Rows are points. Examples show where two turns around zero, p and q, send a point. Where does a point land after both, in the order given? Backwards means that the second turn is done in reverse. Each puzzle has new turns, and all numbers are rounded.

Turn p:
[-16 -20] -> [  6 -25]
[59 -8] -> [42 42]
[-43  28] -> [-48 -17]
Turn q:
[-47  -3] -> [-24 -41]
[17 36] -> [-20  34]
[44 20] -> [ 8 48]
[-14 -53] -> [ 36 -41]
Where do these land?
p, then q: [14 63] -> [-64  -6]
q, then p: [ 42 -20] -> [ 6 46]
q, then p: [-16 -20] -> [24 -9]
q, then p: [-40 -23] -> [ 34 -31]

Turn p:
[-15  35  -2   5] -> [ 2 21 32  2]
[90  4 10 -8] -> [ 81 -33 -24  -3]
[-44 -25 -40 -34] -> [-44  45 -35 -11]
[-25  33  39 -11] -> [ -8   0  46 -34]
[ 39 -31  27  -4] -> [ 19 -46 -25 -12]
[-44 -16 -33  51] -> [-50  12   6  57]
Turn q:
[ 71  -3 -31   1] -> [ 73  11  -2 -24]
[43 33  5  2] -> [32 40 19 -5]
[-61  25  19 -12] -> [-69   9   5   3]
[51  7 -1 -2] -> [46 15 17 -7]
[ 36 -39  14  27] -> [ 46 -23   1  34]
[-65 -29   7 -29] -> [-61 -47  -1  -6]
[-75   6 -13  13] -> [-66  -4 -40   5]
Where do these land?
q, then p: [ 19  -9 -13 -10] -> [ 16  -6 -17 -11]
p, then q: [-40 -55 -11 -29] -> [-50  -9 -37 -41]
p, then q: [-10 -61  34   0] -> [-22 -58 -28 -17]
q, then p: [29 65 21 -2] -> [ 35   6  61 -21]
p, then q: [ 44  -8 -28  -1] -> [ 44  13 -24 -11]
q, then p: [-42  67  -4  42] -> [-10  64  56  25]

Turn p:
[ 15 -16   1 -58  -1  26  49   0 -17] -> [ 28  -3 -34 -25  11 -22  53 -34  -2]
[-26 -13  14  16  40 -46 -29 -14  17] -> [-43   4  57  16  26   3  -9   7 -10]
[ 63  -1 -23 -32  -8  69  29 -20   2] -> [ 63 -25 -57 -18  22 -10   1 -39  37]
[-13  56  12  13  -7  -1 -18 -20 -47] -> [ 15  67   1   8 -14  35 -18   1  -4]
[-42   5 -67 -26 -13  16  -5  -1  36] -> [-58  -2 -40  -6  -7 -12   7   2  58]
[-43   7  -6  44   6  -4  30 -19 -53] -> [-27  35 -24  33 -14  28 -10 -28 -51]
[ -5 -49 -14 -27 -33  -6 -12 -12  26] -> [-24 -33  13 -34 -21 -30   1 -24  22]
[ 26 -30  30  26  21 -42 -54  51  36] -> [ -4 -45  64 -13  17 -12 -25  66 -20]
[ 33 -14  29  25  21 -43 -39  51  -2] -> [ 13 -15  46 -13  16 -13 -25  61 -42]
[-11  29  56  28   5  35  20   1 -33] -> [ 37  15  -4  21 -12  63  18  -4 -33]
[  3  27 -32 -10 -30  -4  28 -17  34] -> [  0   3 -22  31 -23 -30   6  -8  45]
Turn q:
[-25  16  97  26  -3  18   2  -9 -12] -> [ 21  10  94  10   4   5  15  24 -35]
[-17 -46  -5  11  67 -61 -57  -4 -16] -> [ 24 -70 -14  -7  80 -27 -38   2  -5]
[-10  28  18  23 -17  30 -40  -4 -13] -> [ 29  33  24  20  -5   9 -28 -10 -29]
[ 25   0  -5  17  27   6  21 -17 -23] -> [ 24  -1 -12 -14  17  13  38 -11  -4]
[-24  30 -28  24 -25 -46 -63  73 -25] -> [ 19  18 -42  74  20 -30 -63  48  -5]
[ 58 -19 -16  -8 -18  10  30 -14  35] -> [ -1  -9 -16 -26 -39  35  21 -14  49]
[  0 -21 -14 -26  -6 -25   4 -16 -18] -> [  1 -26 -19 -16 -11 -34   5  -4   1]
[ 41  14  -3  25  51  30  34 -15  10] -> [ 10  19  -2 -24  33  49  47 -21  15]
[-24  26 -20 -50 -40 -11  20 -14  33] -> [-51  20   2   3 -40 -41  -4 -20  28]
[-23  19 -22  30 -42  33  26  15  15] -> [-29  27  -7  47 -35  28  11  -9 -16]
[ -2 -46  -3 -71   5  16  23   6  13] -> [-48 -20 -10 -66 -25  -8  -3  14   0]
Where do these land?
p, then q backwards: [-22  68   4  19 -35 -24   2 -15  49] -> [ 14  39  14  19 -68 -25  15  26  38]
q, then p: [-19  -1  27  94 -44 -26 -47  -7  17] -> [ 38 -55  30  14  -7  47 -76  -3 -38]
p, then q: [-27  -4  -1 -15  27 -16  20  48  -5] -> [-27   3 -24  11  16 -13  35  32 -24]
q, then p: [-21 -37  25 -29  -3 -31  11  -6  -7] -> [-22 -14  26 -25 -13 -26  24   0 -33]
q, then p: [-13  40 -32 -31   7  76 -71  -4 -14] -> [ 16  96   6 -30  16  25 -38   3  47]
p, then q: [-28 -16   8  51  32 -17   8 -12  10] -> [ 16 -16  20  20  20  15   0  -4 -58]
p, then q: [ -3 -34 -38 -25 -29  20  25   4 -11] -> [-22 -25 -35  -4 -21 -38   2 -30  10]
p, then q: [ 45 -19  -6 -47  34   9  15  12  14] -> [ -9 -31 -19 -38  37  -5  27   9  37]
p, then q: [ 26 -16  29 -30 -25  34  32  -5 -22] -> [ 18  -6 -23 -38 -37  -5  35 -19  25]
q, then p: [ 63  19 -17  13  36 -25   4 -16 -29] -> [ 29 -17 -21  28  49 -49   1  -4  26]

Turn p:
[ 13 -45  -4  10 -23 -45  -9 -56 -10   4  50  28] -> [ 12 -18   7 -18 -51 -41  26  13 -34 -41  41  31]
[-45  35 -31 -31 -45 -25 -29  36  29   7 -38  -6] -> [-40  40  18  14 -31  -2 -58  39  12  37 -18 -32]
[ 16  53  -6  28  56 -19  31 -50  33  14  15 -46] -> [ 17  44 -31   9  29 -48   3 -78 -29 -19  -3 -27]
[ -1  57  49 -48  -1 -23  49  31  20  31 -37 -53] -> [ 25  50  49 -15  19  13 -16 -44 -14  73 -31 -49]
[ -1  12  12 -31  -1  48 -71  13 -19   6  33 -41] -> [-10 -51 -11  -1   2  38 -49 -19  18   8  55 -39]
[ 13  -6 -45 -28  62 -36  20 -46 -29 -26   1  50] -> [ 22   9  -7 -65   8 -48  -1   6  19 -75 -32  21]
[ 18 -41  16  54 -30   3 -50  44 -49  52 -45   2] -> [ 31 -73  18  73   4  13 -28  46 -22  29 -14  33]
[ 43   7  -3 -37 -51  12  22  31  21   6 -12  40] -> [ 21  31   8 -11 -53  56  -1  10  17  22 -23  26]
[-36 -20 -11 -40 -12  -9 -15  47  53  37 -30 -17] -> [-31  -7   9   6 -41 -17 -20   7  30  71 -33 -29]
[ 31   6  16  10  43  26  -7 -23 -25  -8  68  53] -> [ 42 -12 -25 -23  18   1  17 -22  36 -46  57  42]
[-15 -13   7   3 -19   5 -12 -57  28 -11 -23 -61] -> [-53 -12  19  21 -15  -5   9 -39 -43 -17  -5 -39]
[ 48   3  12 -32  37 -42 -29  37  13 -45 -23  -8] -> [ 55  -1   9  -3 -11   7   5  19  37 -22 -29 -72]
[-55  19  42  69  -3  35  43 -37   3  11  -1  50] -> [-38  36  24  38  54 -16  39 -20   3   1  28  79]
[ 26 -22 -22  15  34  39  13 -25 -23 -29  28  58] -> [  9 -16 -37 -24  14  11  29  -1  30 -60   5  54]
[-54 -45 -35  59 -47  31  44  54 -44 -49  15 -50] -> [-62 -20 -53  -2  53  36  45  80 -61  39   4  -1]
Turn q:
[ 15  11 -30  17  27 -51 -39  47 -31 -44 -42  27] -> [ 29  -2 -33  31  21 -18 -31  73  22  17   0  57]
[ 14  61  -3  50  72  10   1  18 -70  -9  -9 -18] -> [ 40  43 -44  31   5  15  -6  31 -87  20  16  41]
[-16  28  88 -49  10  15   9   9 -12  17   4 -14] -> [-36  33  45 -19  -7 -43   9   7 -60  -2 -40 -19]
[ 69  19 -50 -20  -6  17  19 -28  26  12   1 -34] -> [ 11  25 -61 -61  15  23  -5 -37  20  12   5 -25]
[-37   0  -4 -34  -3   0  -1   1  41  57  -8  34] -> [-55  -8  27 -11 -14   8  49   5  29  34  -5  -6]
[-26 -62  44 -36 -60   2 -59  16 -46  39  69   3] -> [-43 -34  92 -41 -70  -2 -54  10  -4 -42  22  10]
[-29  24 -13  57 -13  22   5 -43  13 -30  33   5] -> [  8   2   4  49  20  48   5 -57  -6 -29   3  17]
[ -9 -86  12  80 -59 -40  21  29  16  37 -73 -36] -> [ 75 -47   9  54 -94 -37  -6 -11  60  37  -6 -50]
[ 47 -31  39  -1  -8  -6  20 -19   3   9  -5  29] -> [ 37  15  45 -25  18 -18  -2  -3  16  11  14 -31]
[ 17  24 -38 -14 -18   0 -46  -6   1 -36  60  19] -> [-22  10  -6 -24  28  44 -34  -1  24 -48   5  47]
[ -3  24 -36 -29 -47  -2  61  21  -5  34  27 -13] -> [ -6   1 -25 -53 -41 -20  50 -42  10 -19   3  29]
[ 27  41 -17  -5   1   8  29 -36  39   3 -35 -41] -> [  1  31 -55  -8  19  -1  10 -47   6  30 -27 -31]
[-79 -24   0 -18 -44  68 -21  25 -16   1   6  26] -> [-36 -91  47  -2 -22  23  14  -8 -25 -12 -32  29]
[-34 -13 -19 -33  64 -18  -6 -50  16 -48 -30  23] -> [-46 -21 -20  42  84 -20   1  16   4  16  28 -16]
[ 44 -16  28  33  85 -26   9  18  25 -42   3  -9] -> [ 44  45 -22  36  39  -3   1  64  -8 -25  14 -51]
Where do these land?
p, then q: [  0 -41  23 -32 -53  32   3   4 -31  16 -44   7] -> [  7 -49  71 -12 -11  -3   8  10 -27  24 -24 -21]
q, then p: [ 14 -30 -14  32  -5  18  36  30 -49  44  43  48] -> [ 42   3   5 -49 -28  60  44  -7   0  12  38  34]
p, then q backwards: [-30 -50  -4  32 -10 -27  29 -27 -52 -42  43  22] -> [-15  -3 -11 -51  48   5  40  49 -38 -10  36  39]
q, then p backwards: [-31 -40 -27   4  37   7  55  11  11  50 -59 -11] -> [ -3 -68  23  20   2 -16  -4  44  44   3  47 -47]
q, then p: [ -8  42   3 -34  34 -28 -29  30  33 -40 -36  17] -> [  2  23 -14  27  36 -38 -18  31  44  28 -53  -7]
q, then p: [-36 -15  -3  -3 -37 -23 -10 -23  57 -38  42  24] -> [-49  20   7  31  12 -18  66 -17  30 -25   5 -27]
q, then p: [ 15  46 -26  45 -16 -44 -53 -21  12 -16   4  51] -> [  4  33 -20  60  -3  -3  -6 -33  74 -14  15  36]
p, then q backwards: [ 45 -37  77 -48  12   3  -3  -1   7   3  -3 -30] -> [  0 -51  12  31 -43  58  38 -15  19  36  -6  25]
p, then q: [ 49  49  48  55   2   0  53  -5 -35   8  39 -47] -> [ 39  48 -20 -40  33  25  -9 -12 -71   9  71  12]
p, then q: [ 40 -56 -34 -38  40 -21   4 -25   7 -37 -47  27] -> [ 23 -45 -24   0  39 -69 -11  -4  38   9 -51 -25]
p, then q: [ 12  49 -28 -14 -39   6  23  19 -29  50  33 -30] -> [-31   7   7 -52 -13  43 -35   7 -22  33  23  45]
p, then q: [  5 -43 -18   1  40  22  -7  35  57 -53 -61  36] -> [ 26 -34 -44  44   4 -12  54 -11  41  20 -61 -45]
p, then q: [-49  47  -6 -25  41  32 -37 -25  14  42 -55  -1] -> [-58  17  22  78  16  24 -38   8  21  34 -10 -29]
q, then p: [-12  52 -18 -38 -18  29 -23 -40  24 -24  50 -58] -> [-88   2  10 -19  33  -7 -39   1  14 -62  -3 -11]
q, then p: [-12  26  27  62 -29  -5 -41  36 -25  38  51 -57] -> [-25  24  27  46 -12  85 -30  38 -25 -27  38  25]
